Each row of a before or after table is a point. The points were changed in one or more steps. Then noise was added and the rows were shuffled. The steps act on columns, c1 being the first. Write out the steps. A step turns or swaps two columns, mirrors them in a line or flattens them onto one, adds a multiple of one to another, or multiplies or shifts one. Angles are multiples of 10 degrees, from the lower column toward the higher: turns from -170 to 170, lines from 10 to 170 but not 90. Use the fewest steps. Two steps may share a column if one is a turn and the other turns, adds or multiplies; they go together, in the order done. Otherwise the lowest column goes first.
In the rows, 128 means zero.

Before (9 x 2):
[[154  82]
 [241  68]
 [ 96 165]
 [180 106]
 [176 135]
 [140 170]
 [139  72]
 [114  99]
 [210 107]]
After, 9 rows:
[[141 173]
 [163 130]
 [123 105]
 [146  82]
 [163 111]
 [204  65]
 [186 104]
 [137  73]
 [107 164]]
Steps: multiply c1 by 0.7

Before, 13 rows:
[[ 87 154 142]
 [146  89  74]
 [ 90 147 144]
 [131 105  82]
 [ 88 225  94]
 [142 143 153]
 [111 102  23]
 [ 98 130 157]
 [169 155 179]
 [169 140 149]
 [104  77 121]
 [ 83 161  68]
 [ 56  94  43]]
After (13 x 3):
[[169 143 101]
 [156 158 127]
 [ 87 179 102]
 [151 123 177]
 [109  72 168]
 [168  93  31]
 [201  44 162]
 [167 144 108]
 [ 87 148 115]
 [144  21 152]
 [123  82 150]
 [113 154 114]
 [174  68  94]]
Steps: multiply c1 by -1; turn c2 and c3 by -90 degrees

Before:
[[108 116 130 146]
 [144 136 182 117]
 [127 120 144 107]
 [125 152 136 113]
 [119 100 165 159]
 [109 167 145 125]
 [116 137 105 152]
 [ 83 149 115 102]
 [152 125 168 138]
 [154 182  99 153]]
After:
[[112 218 119 169]
 [ 89 146 133 154]
 [176 181 101 139]
 [ 38  81 125  96]
 [104  83 138 155]
 [128 163 117  98]
 [125  98 108 105]
 [160 187  81 111]
 [183   6 119 159]
 [ 93  89  92 125]]
Steps: multiply c1 by 2; turn c2 and c3 by -140 degrees; multiply c2 by 2; multiply c4 by 1.3

Before (11 x 6):
[[ 94 130 145 217  59 165]
 [104 101  67 180 186 146]
 [129 134 144 196 187 125]
 [ 76 127 148 129 154 155]
 [ 46 128 174 185 101 140]
 [157  99 155 132 111  64]
 [ 26 142 177 172 120 118]
 [133 162  74 129 176  93]
 [145 154 103 115 167 118]
 [145  99 126 100 111  21]
 [126 101 115 104 103  58]]
After (11 x 6):
[[ 96 167 156  47 184 142]
 [108 128 101 156  94 117]
 [ 76 160 129 116 149 153]
 [158 169 114  22 162 165]
 [ 67 164 165  60 198 118]
 [ 97  93  84 141  97  93]
 [149  24 212 154 138  21]
 [148  44 179 144 153  57]
 [ 84 139 137  78  68 125]
 [159  73 210 130 116  61]
 [ 66  81  87  82  89 145]]
Steps: turn c1 and c5 by 50 degrees; turn c4 and c5 by -160 degrees; add 1 times c6 to c2; turn c2 and c3 by -40 degrees
